Every row gives one point. The window is the flat piece filled in between its corners: a triangle in 3 columns, a solid with four corners in 4, and so on. A path goes straight from each point to the next, and from the last back to the first. List the points from which the path goes on through the window.

Window (4 x 4):
[[-10 -26 -27  -2]
 [ -1 -60   2  14]
 [ -6  35   1  12]
 [-30  31  13   0]]
Path:
(1): [  1 -12 -23 -43]
(2): [-16 -26 -23  19]
(3): [-20   2 -35  23]
(4): [ -6   5   6 -31]
(5): [-9 23 18 -5]
(6): [-34  34   7  13]
(7): [-30  12  -9  24]
(8): [ -8  28  -3 -12]
(9): [  7 -10   6 -26]
(10): [-13   0  -1  24]
(11): [-26 -31 -18  38]
(12): [ 15 -45   0 -26]
Through the window after points: 1, 9, 11

Window:
[[ -9  22 -26  -4  28 -39]
 [-20   1 -13 -11  45   2]
 [ 21 -19  47   2 -32 -24]
 [-13   6  60  16 -10   3]
 [ -4 -16 -14  20   1 -10]
 [-10  -5 -16 -11 -21   6]]
Path:
(1): [-43   1  -3  10 -11 -28]
(2): [-42  -2   2  -5  19 -17]
(3): [16 29 -2 15 19  3]
(4): [ 19  -4  17   4 -13   2]
(5): [ -5 -16  23   4 -18 -25]
(6): [-19 -27   5  12  -4 -12]
(7): [ 9 -4  6 20  1 13]
(8): [11  6 24  7  4  7]
(9): [-45  -9  20   8  19 -32]
(10): [-33   2   2   3  21 -23]
(11): [ 12   7 -19  -7  26  25]
(12): [ 18  23 -20  10   5   1]
(13): [-23 -32 -18 -21  -1 -33]
(14): [-31 -30  30 -10  -4 -16]
(15): [ 4  7 11 14  2  0]
(16): [ 8  1  1 -9  2 -2]
Through the window after points: 4, 14, 16

Window:
[[ -5  15  36  22  22  -8]
 [ -7 -18   2  -1   2  34]
 [ 38 -36 -48 -29 -43  26]
 [-31  23   4  -2 -20  -4]
 [-27 -11  54   2  22 -16]
 [ -3 -23  -8 -10  32   1]]
Path:
(1): [ 15   7  16 -36  12  10]
(2): [-22 -34 -14  20   0  17]
(3): [ 10 -41 -44   4 -31  26]
(4): [ 51  -5 -13 -60 -28  10]
(5): [ -5  25  46 -22  16  16]
(6): [-15 -13  12  22  -6   1]
(7): [-16 -20   5  12  -6  19]
(8): [ -7   0   5 -11   3  22]
Through the window after points: 1, 3, 7

Window:
[[-42  25  -9 -43  18 -10 -29  12]
 [-48   0  17 -58  25  -1 -13  20]
 [  9 -20  -6  12 -58   2   9  30]
 [ -8 -20   4   5 -39   0   4 -19]
 [ 44   4   2   6  21  18  19   0]
 [ 40 -21  -4 -10   9 -13  -8  10]
 [ 14 -16 -22  -4  18  -7  24   6]
 [ -1 -19  21  40 -29 -26   4  12]]
Path:
(1): [-24 -26  -2   7  38  -5 -37   3]
(2): [ 22 -42 -38  18  25   9  -8  13]
(3): [  8   4   7 -25  -1 -14   5  19]
(4): [  2  -4   8 -23   1 -12  19  12]
(5): [  0 -13  -9   8   4   5  -5   9]
(6): [ -1 -31 -15   0  18   6  -1  16]
(7): [  7  20   3 -17  -2 -13   7  17]
(8): [ 11  18  -3   6 -21 -22  28 -15]
(9): [ 17 -60  -3  15 -24  15 -20  21]
(10): [ -1 -26  -8  23 -29   9   7  -6]
(11): [ 40  24   8 -31  -8 -29  -2  28]
(12): [ -7  14  14 -23 -26  -2  14   1]
(13): [ -6 -20 -25 -14  18   3 -22  -1]
(14): [-11  -5  -4 -12   6   9 -22  11]
(15): [-28  28  10 -54  20 -25  21   6]
(16): [ 25  14  -1 -24  -9  -9  16  19]
Through the window after points: 4, 14
